Every row gives one point. A path goes straight from each point to the next, and from the last back to the first. The post is the endless flat space through its rows: a point in 2 columns, a line in 3, a plane in 4, and so on, so that a path can go around it. Count how often the path circles the post. Going back the other way cancels.

Post, one row:
[[-5  0]]
Path (18 x 2):
[[ 13 -18]
 [-32 -46]
 [-59  -7]
 [-16  22]
 [  1  18]
 [-28  22]
 [-42 -14]
 [ -8 -33]
 [-36   6]
 [-16  36]
 [  9  12]
 [  8 -13]
 [-14 -28]
 [-27  -2]
 [-20  48]
 [ 33  30]
 [ 20  21]
 [ 40  37]]
Times around: 2

Post (3 x 4):
[[ -7  -8  36  -9]
 [-11   8  25   1]
 [ 30  -2 -31 -57]]
Path:
[[ -2 -19 -21  -7]
 [ -5 -27  -6  10]
 [-38  -4  -5 -16]
 [ -8  16 -33 -65]
 [-11  58  42  -7]
 [ 17   3  28 -29]
 [ 11 -20  33 -64]
 [-24  -9 -14 -40]
 [-14  23 -36 -69]
 [-23 -16  43 -62]
 [-17  -6  12  -6]
 [ -5 -34   1  15]
 [ 23  -1  -9  11]
 [-11 -45   0 -10]
 [ -9   0 -12 -13]
 [ -5 -14   5   4]
 [  7  10  19   9]
 [ 40  19  29 -54]
 [ 16  21  -8 -63]
 [-26  -9  20 -16]]
Times around: 1

Post (7 x 8):
[[-11 -22  46  40 -27   6  16  12]
 [-30  12   4   6  -2   4  -9 -40]
 [-11  12 -20 -13 -29  17  32   6]
 [  8  -7  27  15 -24 -11   5  67]
 [  9   8  14 -55 -24  22  20 -42]
 [-45   0  28  30  25  10   7   0]
 [-78  13  12  31  14  30 -25  17]]
Path (17 x 8):
[[-55  12 -22  19 -19   5  25   8]
 [-54  39  30  21  13   9   0   0]
 [-19  23  -2 -13  20   0  39  -3]
 [-41   1  63  10 -18  33  24  13]
 [-41  31   3  44  28  -7 -27  -4]
 [-12 -16  48  36   9   5  -6   5]
 [-40  -5 -11 -16  20  10 -25 -13]
 [-19 -37  46  40 -48 -46 -19 -26]
 [-18   9  35  19 -35  -1  32 -23]
 [-51   0  45  50 -15  -1 -16 -15]
 [-38  -1   6   5 -27   2  22 -31]
 [-10   6  47  11 -46 -12  -7  45]
 [-64  10   5   7  17   1  15  19]
 [-40  27  26  54 -28  24  46 -17]
 [ -1  10  14  11 -31  17 -29  20]
 [-18   4 -16 -12  14  20  -1  50]
 [-38   7 -15 -10  -2   8 -19  20]]
Times around: 2

Post:
[[-14  -3  -8  16  41 -13 -11 -13 -47]
 [ -9 -16  -2  55  34 -38 -47  27  -7]
 [ 20 -38  11  13  18 -23  -8 -23 -23]
 [-20   9 -40 -13  44  53  16  22  19]
 [-11 -51  17 -11 -19  -5 -46  22 -12]
 [-29 -14  10 -12   3  38 -26 -32  -4]
 [ 25  -8   7 -59  45   8  15  14   8]
 [-43  25  11  16  13  48  11 -23 -14]]
Path (6 x 9):
[[ -9   5 -45 -20  34 -14 -21   6 -15]
 [-26  15  10 -11  43   6  -7  -5  -3]
 [-39 -12 -42  -6  52  43  23 -11 -33]
 [  0 -35  34  24  24  28   2  17   5]
 [-71 -31 -24 -10  28  -2 -52  43  20]
 [-10 -23   7  -3 -25  -7 -10 -30 -11]]
Times around: 0

Post:
[[-30  -8  26  20 -39  45  -5  -1  11 -18  -4  36]
 [  2 -25  17  24   0 -47  16  23  -9 -32  -1 -21]
 [-24  21  41  24 -38  20   3  19  14  35  46  41]
 [-33   9  21  38 -19  16 -32   5 -38  -9  10 -17]
 [-25  27   9  22 -39  -4  32 -14  31  -9 -56   8]
 [-10  23 -37  -9  23  29 -58 -68   2  22 -68  49]
 [  5  16 -40 -55  28  15   4   4   1  10 -29  -2]
 [  9  -1 -37  19   2 -11 -11  -2   9 -15   7 -12]
 [  4  -7 -24  -6  -2 -65  35 -41 -11 -45  19 -18]
 [  0   3  -1 -56 -30 -13 -27  44  34  13 -20 -17]
 [-19  15  35 -23   4  -3  13  -8  59  -9 -20 -28]]
Path (18 x 12):
[[-35 -26 -46  -7 -26  -3  10   4  -8 -17 -23  20]
 [ -9   5  -8  26 -10  -2  -8   4  59 -10  18  19]
 [-50  92  61 -16 -45 -46  18 -16  23   4  19 -52]
 [ -1  -5 -12 -18 -26  23  -9 -47  26 -34   9  38]
 [  9 -21  -3 -27 -55  29  12 -14  -4 -20   5  23]
 [  3  15  69  32   2  23  -3   6  36  12 -29  31]
 [  6  47 -22 -30 -51 -26 -27 -19  52 -10 -30  39]
 [ -5  17  31  32  34  61 -17   1  43  -4 -17  51]
 [ -1  -6  35   8 -27   1 -12   1  11   3  16  29]
 [  2   8  -6  20  11   9  31 -18  21  13 -31 -12]
 [ -5 -14  49  50 -20 -24 -17   2  -5  46  12  21]
 [-17   6  35 -38 -24  25   4  18  -7   1   8 -36]
 [-30 -19   8  25 -31   2  28 -24 -19 -38   1  17]
 [-36  -4  -1  45 -18 -11 -45 -30  15  21  18  53]
 [-28  12  -1 -31 -34   1 -13  -2  33 -25  -1  -8]
 [  4  15  25  -9  -9  24  19  10  12 -48 -15  -9]
 [  7  25  -2  26 -11 -28 -22 -18   5 -11 -57 -43]
 [-14  18  19   5   1  -8   1 -28 -12  25  26  -4]]
Times around: 2

Post, 17 rows:
[[-38 -14   3 -15  21   5 -13  36  -6 -38 -11   9 -17  -7 -14  21  13 -28]
 [ 19  16 -32 -38 -36  10 -10   0 -14  -5   7   7 -13   0   1   9  -9  16]
 [ 14   9 -31 -14   4  10 -11 -18  24   3 -14   6  14 -15 -26  15  21   0]
 [-13  29  18 -11   5  17  16  -3  10   3  16  12 -23 -34 -60  13 -30 -44]
 [ 19  26 -13 -18  30  17  25  14  21  14 -21  -9  -6  -7  50  11   5 -31]
 [ 17 -11  18  -6  38  24   9 -10   4  -9 -10  -1 -13  18  -7  -9 -20 -35]
 [ 39   3  -1 -22  26  17  10 -21 -35  -6  24  13 -17 -51 -14  53  -1 -33]
 [  7  -7   5  17   0  -1  -4 -29 -14   3  34  -7  16  -8 -12  58 -13 -21]
 [-14   7  -7  10  -2   0 -24   4  -3   6 -19   2 -48  10  14   4  18 -31]
 [  0 -19 -13 -17   8 -43  -6 -36 -20   0  -2   9  11 -10  14  19 -25   3]
 [-37  -3   4 -19 -42 -13  31  18   4  -3  30  15   8  18  10 -63  64  -5]
 [-38 -21  12  24  33   1   7  42  13 -93 -45 -37 -59 -27  24   2  16  26]
 [ 88 -84 -19  10 -14  -6  -2   4  40  35 -28  51  50 -37  26   1 -28  81]
 [  9   9  34 -31  -1  30   5  -8 -22 -28 -48   0  -6 -10  -5  26  -5 -10]
 [ 15  12  -7  11   4 -26 -49 -12 -32 -13   9  -5  16 -15   8  27  -2  -6]
 [ 76 -16 -29 -24 -55 -19  27  23  32 -13 -32  31  31   4 -11  13   6  28]
 [ 35 -25 -14 -10   4   4 -11  23 -25  15 -23 -29  -2  -9   1  -4  -5   5]]
Path, 28 rows:
[[ 18 -12   0 -19 -20 -12   5  -2 -36 -15  17  16  -2  -6 -44  84  -1 -14]
 [ 45 -14  16   1 -52 -13 -54  16 -17   8 -27  16 -18  12 -28 -24 -59  49]
 [ 23  -3  -9 -30 -13 -14   1 -27  18  -2  29  67  19  14 -45 -14 -44  11]
 [-49  -9  -4   2 -20  15  12 -22 -33 -52  23  19   4 -57  38  58  32  45]
 [ 59  16 -16 -31 -36   7  21  30 -17 -21  -9   1  38 -55   2  39  13 -28]
 [ 23 -34  24  -6  -3  14  25  -8  13 -30 -55 -18  -9  24 -42 -37 -24  -3]
 [ -3  19  -2  46   7  38 -38   8 -26 -14   9  12 -20 -51  -4 -13  31   8]
 [-10  34 -41 -39 -11  -8  52  66  11 -45 -20 -15  -3   6 -37  65  56 -54]
 [-16 -37 -11 -16  17   0 -14 -31 -11   8  19   8 -17  -1  -5  16 -24  23]
 [ 24   7 -17  -7   4   6 -40 -62  -8  38   6   4  20 -28  37  10   1  21]
 [ 25  19 -18 -18  27  23  -3 -13  15 -12   2  11 -21 -51  13  -6  14 -22]
 [ 15 -14  38  36   9  52   2 -39 -10  30  10  -1  -6  18  11  -4 -31 -34]
 [ 11 -16 -18  -3 -34 -26  32 -16 -17  40  50  21  62 -16 -41  45 -21  23]
 [ 39 -32  19  18 -34 -14 -34  44 -40  22  22 -26  65  24  -8 -40 -10  46]
 [ 11  37 -68 -35 -21  -5  -7 -38  17  21  25   6 -17 -70  23  53   5  43]
 [ 21  -6   7 -35 -34 -10  22  23 -25 -55  22  26  15 -41  21  35  34   8]
 [ 37   9 -22  -6  -7 -12  37  21  34 -10 -53  -9 -14 -47   4 -25 -18  -5]
 [ -6  -8 -22 -31   3  14 -21  21  24 -25  31  52  15 -35 -47  20  23 -24]
 [ 52  -2 -12 -31 -23   5  12  15  33   1  -4 -10 -29  42  -8 -12 -27   6]
 [ -6  19   8 -33  17 -32  -9 -19 -18 -58   5  56   5   1  39  33  19  -7]
 [ 18 -27  -2   4  -3 -13 -13  32 -22 -23  -4  20  -8 -21 -20 -40 -25  35]
 [  3 -21 -17  69  -6  33 -19  12  39  22   5  25  -9   7 -20  -8 -17  13]
 [ 33  16 -24 -21  -6  12   5  27 -34  28   2 -16   3 -18  -9  30   8  12]
 [ 76 -33  57 -42   1  48   4  46 -52   8 -11   1 -27  33 -25  12 -26 -27]
 [ 30  -7  14 -34 -48   1   0 -35  16 -22   8   4 -10  -2 -53 -31 -20  33]
 [ 33 -28  18 -37 -13 -28  47 -12   7 -10 -19  17  44 -42  30 -32 -37   2]
 [-57   0 -16   2 -19   4  38  25   3 -32   9   1 -15 -24   1  -8  11  -4]
 [ 56 -42 -22 -34 -10   8  15  19 -22   3  13  30  15  -5  -9  12 -17  21]]
Times around: 2

Post:
[[-16  11  -5  28 -48 -25  -1 -14 -26 -24  20 -18  15 -14  18 -13   9 -20]
 [ 33  -7  23  17  -2  32  33 -16  25 -13 -15  15  29  34  42   3   1 -24]
 [ 27   3 -38 -22 -27   8 -36   3  10  51 -36 -57 -30  21 -13  17 -35 -17]
 [ 55 -37 -31 -24  -6  -6  -5   3  62   5  28 -51  23  42  -8  -9 -32  44]
 [ 35   9  14  10 -13  15  -7  -8  -6 -13 -52 -17 -12  -6 -21 -18 -18  26]
 [ 50  24  -4  12  -6 -21  34 -42  31  17 -20 -47  21 -10 -42 -17  24  20]
 [-14  -6  15  28   8 -20 -19 -21 -12  28 -38 -66 -12 -34  11  -1  -2  10]
 [ 11   2   9 -34 -11 -11 -31  31  10  27  -9  17  -6 -13 -22  31  48 -22]
 [ -7 -15 -28  -2  31  -7   7   1  57  -5   6  -6   6  56  33 -38   5  28]
 [  2   7  34 -55  16  10  21   0  46  25  -3   6 -41  36  27  25 -35 -28]
 [  0  26 -10 -26 -22  10  -3  13 -47  13  19 -14  12  15 -15  43   3 -19]
 [ 17  -1  10 -35   8  18 -18 -51  28  29 -33  12 -30   1 -20  46 -18   2]
 [-28  46  29 -19 -27  21   1  30  40 -26  -7   8  33 -29 -22  53  55  -7]
 [ -2 -25 -11  45  57  21  -4 -24  34  -9  -1  -5 -34  18  -7  -5 -28   5]
 [  9  14  -1  -1  -1  47  -9 -19 -19  -9  19 -13  23  -5  -2 -12 -13 -43]
 [ 54  70  30   1 -38  32  11 -18  12  22 -13 -28  -5  -7  10   4   8  21]
 [-22 -39   9  31 -44 -20  -7  33 -25  50 -19  34  13 -14   9 -43   9  13]]
Path (11 x 18):
[[-14  -8   3  37  11 -23  31 -16  23  45 -13 -20  25 -23   1  30   7   5]
 [ 29  40  41  25  19  14  -1  17   8   3 -19  -6   1  -1   4 -57  34 -27]
 [-54   3  25  15  -8  -1 -34 -52  -1  19 -33 -61  43 -64 -42 -27   1 -48]
 [ 21  13  11 -28 -16 -22 -16  -7 -17  27 -34 -28 -27 -17 -46  -9  34 -19]
 [ 29  -5 -41  -7  26  16  20 -10  44 -13  -9  15 -14  29 -33 -16  16 -16]
 [-10  28 -15 -72   3 -20 -12 -27  -2  54 -17 -24 -43   5   4  34 -36 -45]
 [  2  17   7  -2   4 -21  18 -75 -17  13 -25 -42  -6  -8 -46  -6 -49 -16]
 [-32  -1  15   8 -15  13 -31 -12 -19  27 -35   1  -1 -18  -9  12  18  16]
 [ 55  -7   7 -10 -45 -14 -21 -15  17  18  36 -32  37   5  33 -58   7 -23]
 [-11  28   1   6 -65 -18   4  21 -30  15  47  27  -8  16  16  27  49   0]
 [ 19  -6 -46 -36  51  43 -36 -15  19 -13  36  -7 -18  -8 -25  50  23   5]]
Times around: 2

Post (17 x 18):
[[ 30  30 -13  -6  31   0  29 -21   4 -20 -39  21 -11 -20 -10  -2   0  -4]
 [-16  28 -23 -10  12  16  15 -29   4 -15 -48 -31  22 -10 -31  14   4  40]
 [  5  18  58  14 -23   2  -2   3   6   5  40  22 -23 -45 -29  39  -3 -40]
 [-13 -14  30  -2 -42 -42 -33  33 -17  28   4  43 -20 -38 -21  -2  -3 -18]
 [  3  15  35 -16 -51 -51  -3  34  33  27  18  27 -24  15 -38  -7 -31 -25]
 [-23  20   2  15  -3   1  34 -18   9 -11  -5  14  14  -8  20 -24  35  16]
 [  7 -13 -35  11  -8  13  17 -18  -3 -13 -21 -10 -23  28  16   2 -22   5]
 [ 15 -20  60   8  -8 -34 -37  46  16  45  18  16 -17  -1 -11 -26  -7 -19]
 [  1 -17 -24   8  -7 -37   9  31  -4 -19   6  -4  -2  48  13  -2  34   5]
 [ -2 -32 -22 -11  -8 -23  16  19  21 -18  -7  -4  33   9  11 -22 -21 -15]
 [ 13  29 -39  12   8  24  18 -38  -6  18 -31  10  50   0  -8  10  27   6]
 [  4  -1 -39  20  -4 -37  36  21  18  21  29  -9 -25   2   5  -8 -12  -5]
 [  0 -13 -22 -31   8  32  55 -16  14  10  -9  -4  -4  -5  -1  19  21  17]
 [-21  16  44 -24   6 -22 -13  32  -7  22  38  25 -34  -6 -31 -18 -17 -51]
 [  8  16 -15 -17  21   5   9 -17  -1  -4   4  31  18   3  15  11   3  45]
 [ 11  15   5 -17   6 -12  44 -18 -34  17  -8  -5  10   8  25  18   1   9]
 [ 19  22  29  24   6  38  22   3 -32  -3 -19  44  36 -18 -42   2   7  24]]
Path (24 x 18):
[[ 16 -22  16  14  45 -22  14   4   3  10  23  16  24  -1   9   2 -13 -39]
 [-26  36  35 -19  -1   3 -55  -5  23  30 -36  41  19 -24 -67   2  18 -55]
 [ 35  -1 -18   1 -28 -10  34  12  15  27  17  41  41 -22  27  41  50  14]
 [  6  -3  19 -28  13 -24 -29  32  26  33 -23  27  -4   9 -13   1  -7 -41]
 [-47  -4   8  29 -26   0  35  -4  -9  -6  13  20  -3  13  -6  14   9  18]
 [-38   7 -20 -12  18 -22   4 -11   2   2 -11 -19 -37 -28  -8 -12  22  13]
 [  6  22  -6 -25  27  -1   5 -10 -20 -37 -36  11  -4 -21 -26  -2  -4  43]
 [ -1  10   2 -30 -16  -3  26  -7   4  15 -19   1  -7   5 -28   2  22  21]
 [ 14  26  18 -14  -6  10  40  18   5   4  51 -26  33  36   3   8   6   7]
 [  3  25  42  11  26  27  40  18 -14  -4  27  -3 -28  -6   8  21  12  15]
 [ -4  12   2  18  11  -9  -5  15 -39   5 -37  57   7   2  12 -13 -36 -14]
 [  5 -30  19 -41   1 -18  32   0  -2  25 -12  60   2 -33  11   4  19 -14]
 [-24  14 -13  38   9  -9  19   1 -10  -9  -8 -15   5 -15  -2  14 -22   7]
 [-28   3 -20  14 -26 -33 -70  25 -17  23 -11  95   8 -40  15 -26  16 -34]
 [ 20  21  -1 -14  15 -12  47  -1   9  10   5  40  -6 -12 -10   1 -28 -17]
 [ 13  -3  -5 -41  48 -36  37   6 -34   6  15  44  -3  26   3  -9  39  19]
 [ 10  22 -12   0   2 -43  45   2   3  14  48  -4 -14  16   6 -29 -30  37]
 [ 37 -19  17 -40   1  13  13  30  17  12  28  31  26 -11 -13   0   0  -8]
 [ -1  37  -1 -30  -6  40  32 -29   0  20 -22  -4  -3 -22 -14 -30  -5 -18]
 [ -8 -39   1 -82   2 -42  -6  -6  -8  -6 -38 -15  -1 -21  11   7  10  26]
 [ 29  -2   8 -35  25  18  19  -2  -8  -5  -4  22  13 -23   8  -4  15  10]
 [ 29  53 -41  48 -22  -8  14   0  11  57  -3  29  10  15   8 -11 -52  21]
 [ 25  46  11   5   4 -25  17   8   2   1 -25  26  11   5 -16  47  -6   5]
 [ 23 -22 -10  17  16 -24  19   1   9  25 -32 -20  26  -9 -46  -6 -29 -46]]
Times around: 2
